Each row is a point. Each copy is the shape, with its points in the same order, stretched, turned, moved and blurred by noise. Is it also mirrored, or only turned?

Shape:
[[-0.29  0.53]
 [ 1.11 -0.49]
 [-0.25  1.39]
 [ 1.72 -1.77]
 [ 2.62 -0.33]
 [-1.32  1.55]
 [ 0.38 -0.45]
 [ 1.61 -1.47]]
Copy 1, 8 rows:
[[-0.70  0.69]
 [ 1.11  0.04]
 [-0.90  1.67]
 [ 2.22 -1.20]
 [ 2.62  0.51]
 [-2.10  1.53]
 [ 0.35 -0.17]
 [ 1.92 -0.85]]
Copy 1 is: only turned
Copy 2 (8 x 2):
[[-0.20  0.48]
 [-0.40 -1.17]
 [-0.89  0.84]
 [ 0.20 -2.47]
 [-1.55 -2.13]
 [-0.10  1.79]
 [-0.13 -0.76]
 [ 0.03 -2.28]]
Copy 2 is: mirrored

Shape (9 x 3):
[[-0.12 -0.82  1.74]
 [-1.92 -0.99  0.60]
 [-1.87 -3.05 -1.74]
 [-0.66 -0.44  0.29]
 [-2.16  1.02 -0.90]
 [ 0.99 -1.71 -0.04]
 [-0.20  0.52 -0.86]
 [-0.59  0.63  0.27]
 [-1.92 -0.15 -0.76]]
Copy 1, 9 rows:
[[ 0.69 -0.35  1.34]
 [-0.46 -1.96  0.81]
 [ 0.70 -3.66 -1.21]
 [-0.08 -0.68  0.26]
 [-2.17 -0.98 -0.38]
 [ 1.81 -0.32 -0.51]
 [-0.62  0.23 -0.90]
 [-0.78  0.14  0.25]
 [-1.22 -1.64 -0.31]]
Copy 1 is: only turned
Copy 2, 9 rows:
[[-1.58  0.34  1.41]
 [-2.68 -0.96  0.85]
 [-3.44 -0.45 -2.12]
 [-1.38 -0.51  0.33]
 [-1.47 -2.76  0.05]
 [-0.99  0.82 -0.85]
 [-0.47 -1.08 -0.61]
 [-0.68 -1.18  0.70]
 [-2.01 -1.89 -0.42]]
Copy 2 is: mirrored
Copy 3:
[[-1.15 -1.13 -0.06]
 [-1.83  0.02 -1.50]
 [-0.48 -0.23 -4.27]
 [-0.78  0.17 -0.73]
 [-0.72  2.48 -1.01]
 [ 0.59 -1.64 -1.44]
 [ 0.41  0.72 -0.42]
 [-0.49  0.74  0.20]
 [-0.59  1.38 -1.83]]
Copy 3 is: only turned

Shape, 12 rows:
[[ 1.56 -0.93  0.77  0.54  0.56 -1.55]
 [-0.72 -1.45  1.09  2.70  0.85  0.54]
 [ 1.00 -1.95  1.58 -0.85  1.68 -0.63]
 [-1.40 -0.93  0.53  0.27  0.36 -0.33]
 [ 1.62  1.67  1.27  0.16 -4.32  0.05]
 [ 0.51  0.05 -0.63 -0.48  1.34  0.86]
 [-2.05 -0.37  1.68 -0.74 -0.30  0.77]
 [ 1.09  0.91  1.39  1.00 -2.28 -2.36]
 [-0.83 -1.67  0.78 -0.39  1.70  0.62]
 [ 0.64 -2.01 -0.95 -0.29 -0.94  0.62]
 [-2.54  1.03  0.08 -0.53  1.88  0.92]
 [ 0.90 -1.09  1.20  0.53  1.58 -0.52]]
Copy 1:
[[ 0.65  0.17  1.68 -0.76  0.59 -1.37]
 [ 1.11  0.10  0.71  3.19  0.99 -1.83]
 [-0.19 -1.31  1.91  0.03  2.00 -0.28]
 [-0.69 -0.22  0.18  2.09 -0.07 -0.81]
 [ 3.95  1.35  0.83 -1.41 -2.89  1.42]
 [-0.55  0.76 -0.31  0.54  1.67  0.18]
 [-0.61 -0.40  0.77  2.79 -0.57  0.96]
 [ 2.13  1.36  2.01 -1.30 -2.60 -1.16]
 [-0.88 -0.90  0.36  1.97  1.73 -0.53]
 [ 0.79 -1.19 -1.49  0.41  0.56 -0.60]
 [-2.79  1.35  0.18  3.01  0.70  0.32]
 [ 0.28 -0.08  1.78  0.32  1.76 -1.03]]
Copy 1 is: only turned
Copy 2:
[[ 1.86 -0.61 -0.05 -0.02  0.51 -1.36]
 [ 0.65  0.36  1.30  2.48 -1.25 -1.03]
 [ 0.42 -2.31 -0.60  0.77  0.72 -1.06]
 [-0.97  0.25  0.21  1.03 -0.29 -1.23]
 [ 0.60  0.03  2.16 -3.34 -2.04 -1.89]
 [ 0.02 -0.29 -0.09  0.34 -0.02  1.21]
 [-2.27 -0.49  1.06  0.61 -0.74 -1.32]
 [ 1.59  0.77  1.55 -1.83  0.09 -2.98]
 [-0.93 -1.19 -0.27  1.61 -0.08 -0.30]
 [-0.21 -0.64 -1.35 -0.43 -1.88 -0.39]
 [-2.18  0.93  1.21  1.39  0.55  0.69]
 [ 1.08 -0.99  0.30  1.12  0.53 -0.65]]
Copy 2 is: only turned
